Each wall is flat, endless, passes through zero and stands at right angles to its row. A trip goes straight from one point to another. Which walls does it cross, in order?

Walls:
(1): +0.32,-0.98
(2): +0.27,+0.07
(3): +0.35,-0.13
(4): -0.30,+0.22
(5): -0.09,+0.20
(6): -0.65,-0.22
Trips:
+0.05,-0.37 to +0.22,-0.73 => 2
-0.33,-0.29 to +0.21,-0.19 => 4, 3, 2, 6
-0.62,-0.02 to +0.02,+0.76 => 6, 2
+0.29,+0.36 to +0.35,-0.29 => 5, 1
-0.02,+0.27 to -0.44,+0.24 => 2, 6
-0.27,+0.56 to +0.18,+0.16 => 6, 2, 3, 4
-0.01,+1.12 to +0.14,+0.11 => 3, 4
-0.25,-0.06 to +0.18,+0.81 => 6, 2
+0.03,+0.27 to +0.22,+0.05 => 3, 4, 5, 1

Walls:
(1): +0.43,-0.38,-0.16,-0.17,+0.72,-0.21
(2): +0.58,+0.55,-0.38,-0.54,-0.24,-0.20
(3): +0.92,-0.09,-0.27,+0.24,-0.34,+0.57
(4): +0.12,+0.41,-0.13,-0.01,-0.51,+0.51
(5): -0.39,+0.16,-0.34,-0.26,+0.16,+0.17
(6): -0.02,-0.58,+0.22,-0.06,-0.06,-0.14
(7): +0.30,-0.40,-0.41,-0.35,-0.19,-0.14
(8): -0.44,+0.38,+0.30,+0.65,-0.25,+0.26
Trips:
-0.23,+0.51,+0.54,+0.02,+0.33,-0.07 to -0.13,-0.10,+0.29,+0.76,-0.06,+0.11 => 5, 6, 3
-0.13,-0.38,+0.14,-0.25,+0.10,-0.23 to -0.34,+0.24,-0.87,+0.56,-0.38,+0.42 => 5, 1, 8, 4, 6, 3, 7
+0.67,-0.30,-0.25,+0.19,+0.50,-0.75 to +0.56,-0.49,+0.38,-0.22,+0.43,+0.69 => 2

Walls:
(1): +0.34,+0.55,+0.14,+0.02,-0.57,-0.17,-0.41,+0.82,+0.03
(2): -0.45,+0.35,-0.91,+0.17,-0.17,+0.43,-0.02,+0.17,-0.22
(3): +0.01,+0.34,+0.68,+0.12,+0.30,+0.60,-0.40,-0.29,+0.37
(4): -0.45,+0.63,-0.28,+0.80,+0.05,+0.64,+0.75,+0.04,+0.03
(5): -0.36,-0.55,+0.24,+0.90,-0.44,+0.16,-0.24,+0.01,+0.32
(6): +0.68,-0.06,-0.43,+0.53,+0.03,-0.04,+0.11,-0.15,+0.08
(7): +0.52,-0.10,-0.32,-0.39,+0.11,-0.03,-0.89,-0.07,+0.23
(8): -0.07,+0.28,-0.47,-0.26,-0.10,-0.31,+0.51,-0.32,-0.01
(9): -0.26,-0.53,-0.10,+0.70,+0.84,+0.43,-0.25,+0.12,-0.47
Trips:
+0.18,-0.81,+0.02,-0.07,+0.33,+0.22,-0.64,-0.36,-0.10 to +0.46,+0.49,-0.22,+0.30,+0.15,+0.44,-0.25,+0.54,-0.24 => 2, 1, 5, 4
-0.04,-0.27,-0.83,-0.30,-0.14,-0.39,-0.40,-0.09,+0.42 to +0.41,-0.16,+0.39,-0.05,-0.47,+0.18,-0.10,+0.02,-0.17 => 1, 5, 2, 8, 3
+0.21,-0.35,+0.06,-0.09,-0.24,-0.37,+0.09,-0.39,+0.72 to +0.02,-0.62,+0.25,+0.16,+0.29,+0.08,-0.53,+0.25,-0.39 => 8, 3, 9, 6

Walls:
(1): +0.32,-0.31,-0.07,-0.74,+0.25,+0.50,-0.64,+0.74,-0.18,-0.62,-0.39,+0.14,+0.51,-0.10
(2): +0.01,-1.16,+0.86,+0.58,+0.21,-0.46,+0.40,+0.51,+0.42,+1.11,+0.24,-0.21,+0.98,+0.27
(3): +0.33,-0.34,-0.11,+0.03,+0.48,-0.53,+0.33,+0.08,+0.13,-0.43,+0.34,-0.37,+0.25,-0.24
(4): +0.40,-0.42,-0.31,-0.26,-0.09,-0.02,+0.09,-0.25,+0.51,-0.33,+0.20,-0.17,-0.04,+0.42
(5): -0.01,-0.52,+0.02,-0.16,-0.67,+0.30,+0.12,+0.14,-0.20,-0.10,-0.22,-0.11,-0.43,+0.13
(6): -0.43,-0.07,-0.01,+0.21,-0.31,-0.25,+0.50,+0.28,+0.90,-0.07,-0.24,+0.00,+0.48,-0.70
(7): +0.03,+0.11,+0.21,+0.01,-0.46,-0.61,-0.27,+0.32,-0.01,-0.71,+0.18,+0.23,+0.61,-0.36
(8): +0.09,-0.30,-0.07,-0.10,-0.21,-0.25,-0.29,-0.28,+0.02,+0.16,+0.34,+0.40,-0.27,+0.36
(9): +0.03,-0.54,+0.21,+0.91,-0.43,+0.17,-0.35,-0.27,-0.82,-0.15,-0.58,-0.29,+0.15,-0.03
(10): +0.15,+0.11,-0.41,+0.58,+0.38,+0.22,+0.14,-0.02,-0.02,+0.94,-0.11,-0.29,+0.61,+0.55
(11): -0.64,-0.41,+0.29,-0.39,-0.06,-0.54,+0.09,-0.52,+0.23,+0.39,-0.16,+0.09,-0.33,-0.72
Trips:
-0.45,-0.44,-0.73,-0.13,-0.33,-0.47,-0.28,+0.12,+0.71,-0.22,-0.27,-0.43,-0.41,+0.43 to +0.01,-0.31,+0.28,+0.27,-0.37,-0.04,-0.74,-0.18,-0.19,-0.03,+0.04,-0.67,-0.30,+0.09 => 9, 3, 6, 7, 2
-0.36,+0.43,-0.05,-0.47,-0.52,-0.10,-0.27,+0.10,+0.16,+0.22,+0.48,-0.17,-0.49,+0.19 to -0.82,+0.20,-0.18,-0.07,-0.29,-0.50,+0.33,+0.28,-0.05,+0.14,-0.60,-0.87,-0.17,+0.12 => 4, 6, 8, 10, 9, 2
-0.03,-0.12,+0.38,-0.28,+0.33,+0.77,+0.08,-0.20,+0.58,+0.21,+0.16,+0.01,+0.42,+0.12 to -0.01,+0.39,-0.71,+0.04,+0.23,-0.60,+0.53,-0.35,-0.30,-0.35,-0.37,-0.44,+0.07,-0.12 => 3, 1, 2, 11, 7, 9
+0.17,+0.57,+0.29,+0.04,+0.13,-0.23,+0.31,+0.22,+0.44,-0.14,-0.44,+0.55,-0.52,-0.64 to +0.11,-0.48,-0.35,+0.28,-0.05,-0.22,-0.01,-0.95,+0.03,-0.81,-0.10,-0.05,+0.22,-0.07 => 3, 4, 9, 8, 5

Walls:
(1): -0.37,+0.41,+0.15,-0.43,+0.55,+0.07,-0.16,-0.48,-0.50,-0.27,+0.25,+0.88,+0.12,-0.06,-0.75,+0.46,+0.68,+0.65,+0.01,-0.10
(2): +0.01,-0.50,-0.26,-0.04,+0.36,-0.03,-0.38,-0.01,-0.39,-0.03,+0.27,+0.25,-0.19,-0.20,-0.43,-0.18,-0.26,-0.14,+0.29,-0.25
(3): -0.01,+0.05,+0.01,-0.01,-0.15,-0.41,-0.06,+0.32,-0.21,+0.21,-0.21,+0.36,+0.35,-0.24,+0.38,-0.19,+0.31,+0.09,+0.46,-0.28
(4): -0.37,+0.32,+0.27,+0.51,+0.44,+0.04,+0.05,-0.33,+0.06,+0.14,-0.03,+0.16,+0.31,+0.15,-0.06,+0.49,-0.16,+0.40,+0.36,-0.33
(5): +0.17,+0.27,-0.67,-0.07,+0.07,-0.07,-0.52,+1.03,+0.28,-0.56,-0.09,-0.64,-0.51,-0.58,+0.11,-0.51,-0.19,-0.17,+0.89,+0.32
(6): -0.64,-0.40,-0.19,-0.23,-0.27,+0.58,+0.17,-0.72,-0.26,+0.23,+0.17,+0.07,-0.51,+0.30,+0.24,-0.41,-0.46,-0.17,-0.16,+0.37
Trips:
-0.07,+0.17,+0.06,+0.49,+0.09,-0.38,+0.01,-0.26,-1.02,+0.25,+0.10,-0.59,-0.16,-0.09,-0.70,+0.29,+0.30,+0.02,-0.15,+0.35 to +0.09,+0.44,-0.69,+0.36,-0.04,-0.22,-0.37,+0.35,+0.80,-1.09,+0.18,-0.25,+0.32,+0.03,-0.13,-0.04,+0.06,-0.23,+0.06,+0.46 => 5, 4, 2, 1
-0.31,-0.14,+0.02,-0.23,+0.41,+0.44,-0.37,+0.27,+0.22,-0.04,-0.13,-0.37,-0.40,+0.10,+0.18,+0.11,+0.10,-0.11,+0.27,+0.27 to +0.29,+0.04,+0.04,+0.29,+0.53,-0.36,-0.32,-0.35,+0.88,-0.29,+0.24,-0.03,+0.95,-0.02,+0.26,-0.82,-0.15,+0.12,-0.70,+0.86 => 2, 6, 5
+0.87,-0.46,-0.04,-0.05,+0.11,-0.07,+0.42,-0.15,+0.40,+0.08,+0.23,+0.16,+0.68,+0.47,+0.10,+0.09,-0.31,-0.17,+0.43,+0.57 to -0.38,+0.34,-0.50,-0.16,-0.69,+0.02,+0.45,-0.64,+0.47,-0.07,+0.13,-0.21,+0.17,+0.18,+0.01,-0.21,-0.32,-0.33,-0.44,+0.99 => 6
+0.12,+0.15,+0.05,-0.10,-0.11,-0.53,+0.22,-0.06,-0.09,-0.24,+0.67,+0.34,+0.29,-0.29,+0.06,+0.14,+0.48,-0.22,+0.17,+0.26 to +0.33,+0.09,-0.55,-0.25,-0.82,-0.25,+0.43,+0.45,+0.15,-0.13,+0.05,+0.31,-0.04,+0.78,-0.45,-0.27,+0.32,-0.62,+0.30,+0.01 => 5, 1
+0.53,+0.17,-0.18,+0.47,-0.13,+0.00,-0.09,-0.20,+0.78,+0.01,+0.00,-0.26,-0.22,-0.24,-0.80,-0.14,-1.16,-0.61,+0.47,+0.07 to -0.47,+0.04,+0.18,-0.48,+0.13,-0.59,+0.88,+0.04,+0.17,-0.27,-0.28,+0.03,-0.03,-0.10,+0.28,+0.01,+0.26,+0.55,+0.23,+0.17 => 2, 3, 1, 5
+0.05,+0.22,+0.23,+0.53,+0.14,-0.04,+0.19,+0.05,+0.33,+0.57,+0.40,-0.62,+0.22,+0.29,+0.13,+0.30,-0.23,-0.44,-0.01,-0.19 to -0.27,+0.22,-0.33,-0.29,+0.20,+0.01,+0.92,-0.65,+0.52,+0.31,-0.79,-0.32,-0.13,+0.24,-0.11,-0.06,-0.36,-0.18,+0.46,-0.17 => 6
